Rows are points. Before rounding, the points of a table are all equally far from one centre. They may lie mostly on one side of it. Write the centre, to within rounding.
In the rows, 128 means zero.

Points (6 x 2):
[[144  78]
 [172 171]
 [202 129]
 [123 163]
 [109 144]
 [113 151]]
Centre: [154 126]

Points, 14 rows:
[[173 159 122 110 116 155  89 118]
 [182 182 105 172 172 170 125 137]
 [183 114  80 141 178 102 112 111]
 [172 172 159 133 160 100 114  95]
 [ 82 149 122 162 195 101  80 109]
 [179 155 136 124 197 129  99 101]
 [150  75 120 136 161  90 108 129]
 [176 141 104 114 178 100 113  87]
 [134 177 174 128 188 105 140 109]
 [106 149 160 154 198  87 159 127]
 [180 144 155 160 201 105 135 142]
 [193 152 124 114 171  97 112 109]
 [182 194 118 149 168 116 107 179]
 [179 120 131  91 168 106 145 135]]
Centre: [127 146 115 143 155 126 123 139]

Points:
[[185  82 131 114 138 156 139  76  91 125 140 181 105 111]
 [172 138 128  79 147 192 136  72 129 135 155 193 110  81]
 [165 105 128  75 109 170 121  81 132 130 137 196 112 101]
 [172 110 143 155 164 168 116  80 132 118 130 184 120  78]
 [127  93 161  75 149 131 122  95 116 160 111 184 124  58]
 [152  97 164 115 168 162 136 110 148 104 142 199  93  90]
 [164 125 105 132 183 153 143 134 120 154 138 215 107  89]
 [171 101 134 134 169 157 144  97 112 104 109 205  99  72]
 [191  96 166 101 137 150 141 106 127 124 136 197 106  86]
 [183  82  92 102 137 154 136  78 118 121 106 191 102  92]
 [157 111 114 104 150 165 141 110 103 124 165 194  68  79]
 [158  93 123  95 152 136 146 109 143 105 128 218 107 100]
 [174  96 141 108 105 169 120  89 122 102 137 185 123  90]
 [167 120 109 143 190 150 137 121  98 114 137 204 116  81]
 [168 103 147  95 155 151 153 109  93 105 160 202 112 100]
 [185 127 118 124 160 133 115 143 130 125 118 208  96  71]
 [176 132 165  91 178 167 171  89 116 176 111 195 121  85]
 [167 110 161 127 135 157 141  89 117 120 164 194 105 109]
 [162  95 120 121 180 173 143  96  98 129 147 203 103 103]
 [191 117 135 117 119 136 144  77 107 153 145 182  92  84]
 [154  86 110  86 145 188  98  88 116  98 121 182 106  96]]
Centre: [143 139 124 101 154 150 146 120 124 130 109 124 115 106]
